Each row is a point. The last column is the point's height on a tilted bowl or saddle (a function of degree 2), plus a little noise. Along how many of its main directions does it bend up, bend down or stay straight?
In the rows, 128 means zero.

Points, 9 rows:
[[100 120 107]
 [ 98 149 127]
 [ 74 116 100]
 [ 92 126 109]
 [113 129 111]
 [147 144 102]
 [117 106 105]
 [ 80  94  76]
 [110  94 101]]
Directions: 1 up, 1 down, 0 straight

Points:
[[149 156 115 119]
 [130 135  90 125]
 [ 76 156 179 184]
 [123  98 131 126]
 [127 142 122 126]
 [109 111 156 125]
 [105 159 175 152]
 [128 133 135 122]
 [164  96 139 139]
 [121 126 165 122]
 [159 106 186 124]
 [ 93 120 137 137]
 [145 133 111 119]
 [173 125 112 123]
 [131 126 156 119]
 [ 81 111 105 143]
 [ 83 188 134 220]
 [103 112 116 130]]
Directions: 1 up, 0 down, 2 straight

Points, 26 rows:
[[176 134 155 156  90]
 [115 145 129 108 132]
 [124 132 123 168 118]
 [152 119 124  98 124]
 [ 98 107 106 119 114]
 [109 168 104 124 104]
 [145  89 176 118  94]
 [133 106 126  92 128]
 [ 96 123 126 159 111]
 [150 122 160 110 118]
 [175  94 134 136 102]
 [102 176 137 115 112]
 [ 91 123 174  69 135]
 [171 150 154 111 101]
 [151 139 123 160 116]
 [166 177 104 101  86]
 [138 141  91 164 107]
 [152 133 135 148 118]
 [119  90 123 133 119]
 [ 83 100 115 174  91]
 [ 94 120 175 172  80]
 [123 151 206 158  46]
 [128 122 135  77 137]
 [154 137 129 146 118]
 [137 122 123 124 129]
 [100 107 129 140 119]]
Directions: 0 up, 3 down, 1 straight

Points:
[[147 149 128  93 128 101 140]
 [166 113  77 176 127 150  65]
 [113 120 193 148  80 160 112]
 [102  93 120 127 128  92 122]
 [204 114 106 126 139 126  87]
 [135 151 110 127 101 147 125]
 [142 116 132 134 155 178 149]
 [199 113 103 113 101  81 145]
 [129 149  69 140 126 106 162]
 [135  97 201 110 157  97 145]
 [ 99 106 163 151 164 175 155]
 [121  92 100 154 132 127 123]
 [122 134 126 153 122 112 137]
 [ 55 120 128 127 112 179 144]
 [117 164  86 127 113 147 159]
 [ 91  82 114 105 133 159 160]
 [117 143 124 124 134 146 145]
 [118 154 119 101 140  89 152]
 [103 122 141 122 106 154 132]
 [118 140 175 148 114  87 148]
 [ 89 151 131 100 127 128 120]
 [135 145 119  71 139 121 118]
 [100 121  81 118 102 119 121]
 [173 109 148 137 103 125 151]
 [142 168 110 174 140 134 118]
 [151 142 166 154 145 109 148]
 [ 71 120 103 145  89 117  68]
 [146 160 100  71 133 152 134]
 [ 78  77 118 129 114  86  81]
 [118 142 124  68  97 105  90]
 [138 136 115 142 129  91 164]
 [108 152  97 100 144 125 162]
 [121 127 122 151 159  84 140]
 [111 159 129  81 134 107 122]
 [105  54 134 128 141 160 187]
 [139  95 142 120  84 110 147]
 [145 178 109 164 155 142 125]
 [189 117 137 117 134 141 110]
 [172 160 125 115 133 102 155]
 [113 131 124 117 108 135 131]
 [110 140  92 143 111 111 134]
 [171 124 127 154 109 125 131]
 [136 129 136 138 127  79 175]]
Directions: 2 up, 4 down, 0 straight

Points, 61 rows:
[[132 122  97 159 141 154 115 176  96]
 [118 141 153 155 124 106 135 145 113]
 [163 165 123 152  96  99 121 149  97]
 [138 158  71 127 123  92  76 134  90]
 [ 85  79 101 206 119 119 144 130  82]
 [150 108  39 144 118 115 119 164  77]
 [158 142 116 153 132 159 123 128 104]
 [136 108 133 140 149 128 111 198 106]
 [151 108 129 160 138 125 109 115 108]
 [150 135 149 164 107 163  63 109  90]
 [140 136 124 121 145 162 126 131 113]
 [ 99 119 112  56  86 129 126 129  92]
 [125 126 123 136 124 151 189 128 111]
 [120 136 149 162 155 138  98 111 108]
 [153 171 189 139  99 105 126 134  92]
 [109 110 128 146 169 146 160 122 107]
 [121 156  90 144 121 173 108 119 100]
 [164 131 151 113 155 127  90 120 105]
 [ 94 171  88 182 143 136 116 121  95]
 [123 138 114 107 119 158 144 176 111]
 [149 163 109 131  94  92 149 170  98]
 [102  97  95 100 121 121 100 139 101]
 [130 161 148  88 134 142 132 123 115]
 [119 148 147 177 138 101  99 105 108]
 [152 135 100 130 118 154 102 129 105]
 [127 147 139 124 125 165 160 161 113]
 [124 134 163 118 134 152 137 109 114]
 [104 141 158 155 104 105  85 117 111]
 [159 137 110 156 148 104 152 149 105]
 [110  94 156  89 109 189 146 114  91]
 [129 102 120  77 151 121  80 141  99]
 [ 83 127 115  74 124 168 165 164  97]
 [107  98 155 104 104 119 123  96 106]
 [140 111 109 158 151  90 118 142 106]
 [ 85 112 140 166 141 127 134 102 109]
 [168 121 120  82 121 171 142 139 103]
 [132 129 154 138 110 123 142 116 116]
 [106 116 102 112 143 127 139 128 117]
 [170 152 111 129 110 162 118 117  98]
 [109 107 146 128  88 116 118 174 109]
 [115  70 143 101 105  97 121 133 101]
 [145 130 144 171 115 111 115 116 108]
 [137  60 118  66 109 132 126 160  92]
 [113 131 200 113 141 157 143 128 103]
 [120 143 137 130 117 119  90 141 116]
 [ 87 141 118 115 155 153 135 115 115]
 [ 90  90 152 168  99 117 177 143  93]
 [115 126  64 153 127 140 138 108 104]
 [134 183 141 127 126 122 143 184  98]
 [107 105 133 141 123 175 197 110  96]
 [104 107 170 112 139 120 109 101 110]
 [ 80 144 128  74  82 156  75 126  86]
 [129 148 140 154 158  93 160  91 105]
 [133 109 124  72 129 105 179 120 108]
 [ 98 154 124  95 106 167 153 172 103]
 [ 86 153 103 114 139 102 131  66 124]
 [124  95 178 129 165 136 131 176 108]
 [107 101 128 137 120  82 122 129 112]
 [101  80 159 132 149 155 114 123 100]
 [ 77 109  85 139 127 150 159 159  94]
 [138  78 150 116 146  63 127  56  81]]
Directions: 0 up, 7 down, 1 straight

Points:
[[150 136 124 148 179 110 142 157  96]
 [138 165 100  79 117 149 131 145 129]
 [195  92 136 167 159 112  85 115  76]
 [ 96 118 132 161 160 167 150  98  83]
 [ 97 165 148 107 130  99 175 138 105]
 [136  91  99  89 110 111  99 112 139]
 [183 101 122 124 148 134 117 100  97]
 [145 107 138 163 139 190 121  97  90]
 [ 58 125  88 110 139 126 141 123  75]
 [108 163 156 104 111 137 114 138 118]
 [131 114 138  86 117 192 123 111 140]
 [ 95 161 140 150 113 128 128 104 114]
 [115 171 140 134 163 155 101 150 113]
 [104 127 107 122 118 125 147 124 119]
 [105 148 127 120 124 137 144 109 116]
 [123 157 166  99 152 134 186 133 133]
 [ 67 135 107  79 170 100  79 107  66]
 [142 122 155 122 169 135 141 147 122]
 [ 90 134 100 145 172 116 139  97  81]
 [152 130 129  96 148 137 179 113 104]
 [ 94 130 140 115 104 140 140 162 113]
 [163  93 122  93 114 134 110  84 103]
 [150 100 103 113  98 120 105 102 126]
 [131 118 130  99 129 145 217 117  79]
 [117 111 104 138 151 116 136 113 119]
 [143 108 127 133 102 123 136  54  82]
 [158 136 122  96 135 114 124 141 113]
 [ 96  88 119 127 140 155 130 170 110]
 [114 150 105 131 116  98 113 172 116]
 [165 141 101 147 134 100 146 143 127]
 [114 143 119 142  75 103 131 111 127]
 [162  99 104 158 159 145 180  90  72]
 [102 104  73 110 127 182 142 127 121]
 [110  87 130 100 105 124 105 182 139]
 [128 171 125  87 121 145 141 154 122]
 [163 100 123 177 137 113 138 155 123]
 [146 104  98 133 146 169  81 134 139]
 [128 153 138 134 113 143 131 136 131]
 [146 131 146 145 123 107 113 163 126]
 [ 68 106 150 150  66 171 115 109  63]
 [125 141 122 159  84 140  86 128 118]
 [126 121  92 127 118 156 123  76 111]
 [ 86 159 147 144  79  87 128 131 118]
 [130 143 131 154 156 174 140  95 116]
 [118 133  96 138 122 133 161  82 110]
 [131 105 114 105 166 131  88 101 121]
 [112 177 118 138 140 181  89 159 127]
 [137 131 138 149  94 164 133 113 120]
 [ 88 114 123 146 140 217  95 176  89]
 [122 151 142 161 141 104 151 166 126]
 [116 154 121 135 116 154 148  86 119]
 [131 111 116 134 168 114 134 102 106]
 [108 201 150 141 154 103 108  96  70]
 [139 166 139 169 129  82 143 135 143]
 [118 135 162 144 131 110  82 113 114]
 [109  91 152 140 124 122 132  77 114]
 [155 129 162 150 119 133 164 151 130]
 [162 143 190 126 181  88 124 115 111]
 [129 160 128 214 110 129 146 105 155]
 [172 155 125 127 149 131 114 138 112]
 [166 105 200 143 138 128 137 140 139]
 [116 110 137 148 169 125 145 154 109]
 [130  76 106 142 140 156 173 159  79]
 [129 154 119 125 137 110  74 170  98]
 [150  96 147 139  89 150 170 179  89]]
Directions: 3 up, 5 down, 0 straight

Points, 66 rows:
[[131 158 153 121 117 150 104 118 115]
 [119 182 122 173 141 160 164 154  84]
 [146 118 116 142  85 132 107 125 120]
 [126 149 170 133  67 145 116  73  97]
 [145 142 133 160 163 153 155 141 105]
 [122 160 164 135 141 128 151 169 111]
 [129 157 163 132 160 159 107 130  98]
 [180 138  71 109 175 109 127 111 122]
 [111 115 158 142 146 108 107 127 122]
 [ 97 131 112 117 136 151 160 117 109]
 [121 112 116 132 156 113  97 130 126]
 [123 112 147 144 126 137 107 106 119]
 [ 96 131 113 112 153  81 128  98 120]
 [126  99 104 121 189 154  95 118 121]
 [ 69 141 105 152 107 112 135 147 123]
 [126 146 138 159 148 159 118 159 109]
 [103 160 110 173  83 131  97 145 108]
 [146 119  76 159 105 126  94 131 103]
 [ 99 137  95 117  81 203  97 152  83]
 [161 146 113 114 114 151 128 140 125]
 [162  81  85 142 113  98 117 121 113]
 [133 111 125 132  69 156  95 125 115]
 [124 112 146 138 103 129 123 119 123]
 [163 171 155 139 128 145 111 112 111]
 [149 100  51 150 171  99 115 139 118]
 [100 141 145 156 109 136  85 131 119]
 [115 191 111 139 123  94 138 179  97]
 [109 144 115  91 119 197 119 102  87]
 [138 131 121 116 182 142 159 155  97]
 [124 135 117 149 106 110 127  79 110]
 [133 128 139 144 147 120 112 145 119]
 [ 67 163  67 150 162 171 144 102  75]
 [139 117 176 111 121 147 155 150 114]
 [131 176  99 110 126  95 156 149  90]
 [165 130 151 170 129 125 109  94 109]
 [126 176  87  89 179 188 218 130  21]
 [119 134  85 125 153 145 132 171 100]
 [143 124 135 133  72 133 161  88 113]
 [120 101 119 164  93 110  88 127 108]
 [115 127 130 157 117 177 126 150 112]
 [143 152 114  93  84 161 131  93 118]
 [128 115 120 148  62  89 148 131  98]
 [113 110 113 142 149  96 165 100 121]
 [163 124 125 134 133 137  82 165 100]
 [135  97  92 140 114 160  96 137 109]
 [147 155 113 103 134 158 101 177  97]
 [106 186 125 152 114  76 136 136 100]
 [141 155 148 163 182 130 147 114  98]
 [148  86 133  56 134 142 139 161  88]
 [127 151  57 128 136 141  94 135  94]
 [128 140  92 127 139 121 130 128 119]
 [148 117 117 166 167 136  96 119 117]
 [135 130 122 141 108 133 134 149 123]
 [ 82 135 137 110 144 126 107 127 122]
 [118 173 171 117 143 138  95 106  90]
 [108 161 142 129 139 176 118 126 102]
 [154 143 131 177 133 111  99 149 102]
 [132 135 154 104  94 127 122 190 130]
 [ 76 110  84  82 144 148 143 126  99]
 [128 105 153  98 129 135 132 104 114]
 [152 162 135 125 141  96 153 129 101]
 [113 126 107 137  78 105 142 152 113]
 [ 34  85 102 158 123 115  97 141 144]
 [126 124 155 151 126 106  98  83 106]
 [119 154  55 108 121  83 118 145  86]
 [122 130 133 169 138 160  86 114 105]]
Directions: 2 up, 6 down, 0 straight
